Each row of a before or after table is a point. One or more steps were done to the points. Then noise was added and the rows were shuffled. The steps act on how far a point lies along the listed directions, d1 being the first. Write out the steps. A step turns or swaps two directions, mirrors them in a line or flattens them onto one, adds a multiple of one to another, or multiplies one. Angles are multiples of 10 degrees, from the lower direction toward the higher: turns from -170 to 170, lines from 10 to 170 but not 90. Use the fewest steps. Two steps may share a direction if one is a turn and the other turns, adds or multiplies; they go together, in the order done. Otherwise the lowest direction goes first.

Directions:
(1): [ 0.38  0.06 -0.23]
(2): [-0.13  0.42 -0.10]
(3): [-0.20 -0.16 -0.37]
Before, 13 rows:
[[-0.01 -0.10 -0.14]
 [ 0.13  0.11  0.21]
 [-0.34  0.22 -0.18]
 [ 0.30  0.02  0.39]
 [-0.17 -0.18 -0.02]
 [-0.19 -0.19 -0.08]
 [-0.02 -0.18 -0.13]
 [-0.42 -0.08  0.45]
 [ 0.03 -0.20  0.06]
 [ 0.07 -0.13  0.00]
 [ 0.26 -0.07  0.22]
 [ 0.50  0.16  0.77]
 [-0.64  0.24  0.13]]
After:
[[ 0.03  0.10  0.23]
 [ 0.48 -0.71 -0.36]
 [ 0.00 -0.12  0.18]
 [ 0.56  0.08  0.23]
 [-0.01  0.14  0.25]
 [-0.16  0.00  0.17]
 [-0.06 -0.10  0.10]
 [-0.13  0.04  0.11]
 [ 0.21 -0.41 -0.15]
 [ 0.45  0.53  0.06]
 [ 0.16 -0.16 -0.16]
 [ 0.07 -0.34 -0.05]
 [ 0.02  0.44 -0.06]]
Steps: turn d2 and d3 by -40 degrees; turn d1 and d3 by 120 degrees

Directions:
(1): [ 0.41 -0.01 -0.04  0.18 -0.30  0.45 -0.07  0.21]
(2): [-0.52 -0.19 -0.14 -0.02 -0.39  0.20 -0.16 -0.06]
Before:
[[-0.45 -0.21 -0.12 -0.04 -0.24 -0.02 -0.21 -0.04]
 [ 0.57  0.11  0.03  0.09  0.53 -0.16  0.20  0.02]
 [-0.20  0.13  0.02 -0.28  0.50 -0.54  0.49 -0.26]
 [-0.46 -0.10  0.00 -0.09 -0.35 -0.01 -0.27 -0.08]
 [-0.03 -0.10 -0.11  0.22 -0.12  0.19  0.07  0.14]
 [-0.18 -0.15 -0.20  0.10 -0.17  0.31 -0.22  0.02]
 [-0.98 -0.16 -0.05 -0.16 -0.21 -0.19 -0.17 -0.11]
 [-0.20  0.01  0.09 -0.07  0.22 -0.20  0.09 -0.26]
 [-0.39 -0.20 -0.22  0.10 -0.47  0.36 -0.09 -0.01]]
After:
[[-0.18 -0.03 -0.04  0.10  0.20 -0.17  0.19  0.01]
 [ 0.84  0.28  0.25  0.11  0.40 -0.14  0.15  0.30]
 [ 0.44 -0.02 -0.16  0.13 -0.45  0.68  0.21  0.20]
 [ 0.41  0.08  0.06  0.01  0.32 -0.25  0.04  0.08]
 [ 0.13  0.17  0.06 -0.05  0.50 -0.45  0.27 -0.09]
 [ 0.02  0.05 -0.02 -0.05  0.44 -0.24  0.01 -0.09]
 [ 0.30 -0.02  0.07  0.12 -0.12  0.29  0.04 -0.02]
 [ 0.42  0.19  0.21 -0.08  0.27 -0.30 -0.01  0.03]
 [-0.39 -0.29 -0.26  0.11 -0.42  0.42 -0.17 -0.02]]
Steps: turn d1 and d2 by 160 degrees

Directions:
(1): [-0.37  0.25 -0.23 -0.10 -0.40 -0.01  0.60 -0.07 -0.14  0.02 -0.03 -0.03]
(2): [ 0.16  0.34 -0.17 -0.36 -0.23  0.11 -0.32  0.35 -0.19  0.00  0.31 -0.29]
(3): [ 0.18 -0.40 -0.19 -0.14 -0.17 -0.41  0.04 -0.11  0.06 -0.29 -0.16 -0.49]
(4): [ 0.09  0.21  0.07 -0.17 -0.03 -0.36 -0.06  0.03  0.21  0.65 -0.35 -0.07]
(5): [-0.39 -0.11 -0.50  0.17 -0.05  0.07 -0.47 -0.26 -0.17  0.18 -0.12 -0.02]
Before (9 x 12):
[[ 0.12 -0.03  0.69  0.22  0.54  0.44 -0.08  0.21  0.12 -0.10  0.11  0.51]
 [-0.13  0.40  0.50  0.19  0.29  0.37  0.32  0.11  0.15  0.18  0.29  0.60]
 [-0.02 -0.06  0.39  0.18 -0.11  0.06  0.44 -0.01 -0.13 -0.18  0.07  0.02]
 [ 0.12 -0.03  0.51  0.11  0.10  0.31 -0.03  0.21 -0.02 -0.17  0.08  0.39]
 [-0.18  0.59 -0.43 -0.31 -0.38  0.31 -0.73  0.48 -0.21  0.54  0.29 -0.22]
 [-0.21 -0.01 -0.02  0.13  0.00 -0.27  0.14 -0.26  0.30  0.20 -0.19  0.07]
 [-0.32 -0.18  0.10  0.18  0.21 -0.10  0.35 -0.21 -0.31 -0.36  0.15  0.12]
 [ 0.29 -0.14  0.12  0.01  0.13 -0.36 -0.21  0.08  0.20  0.09 -0.15  0.01]
 [ 0.38  0.15 -0.02 -0.28 -0.09 -0.23  0.00  0.28  0.23  0.42 -0.21 -0.29]]
After, 9 rows:
[[ 0.10  0.00  0.25 -0.06  0.37 -0.37 -0.27  0.05 -0.12  0.17  0.02 -0.05]
 [ 0.25 -0.08  0.48  0.08  0.06 -0.04 -0.09  0.15 -0.05  0.10  0.04 -0.07]
 [-0.46  0.50  0.06 -0.05 -0.07  0.18  0.03  0.11 -0.04  0.67 -0.19  0.30]
 [-0.65 -0.05 -0.50  0.37 -0.07  0.47 -0.46 -0.15 -0.21  0.13  0.06  0.23]
 [-0.43  0.36 -0.05  0.25  0.19  0.44 -0.37 -0.06 -0.06  0.47  0.21  0.46]
 [-0.19  0.23  0.20 -0.02 -0.18  0.08 -0.04  0.12 -0.05  0.43 -0.24  0.27]
 [ 0.01  0.11 -0.05 -0.09 -0.26 -0.22  0.52  0.07  0.00 -0.21  0.04 -0.03]
 [ 0.12 -0.09 -0.09 -0.03 -0.17  0.23  0.59  0.13 -0.04 -0.52  0.18 -0.11]
 [-0.15 -0.03 -0.05  0.10  0.01  0.04 -0.01 -0.09  0.08 -0.32  0.23 -0.02]]
Steps: turn d1 and d4 by -150 degrees; multiply d2 by 0; add -1 times d3 to d5
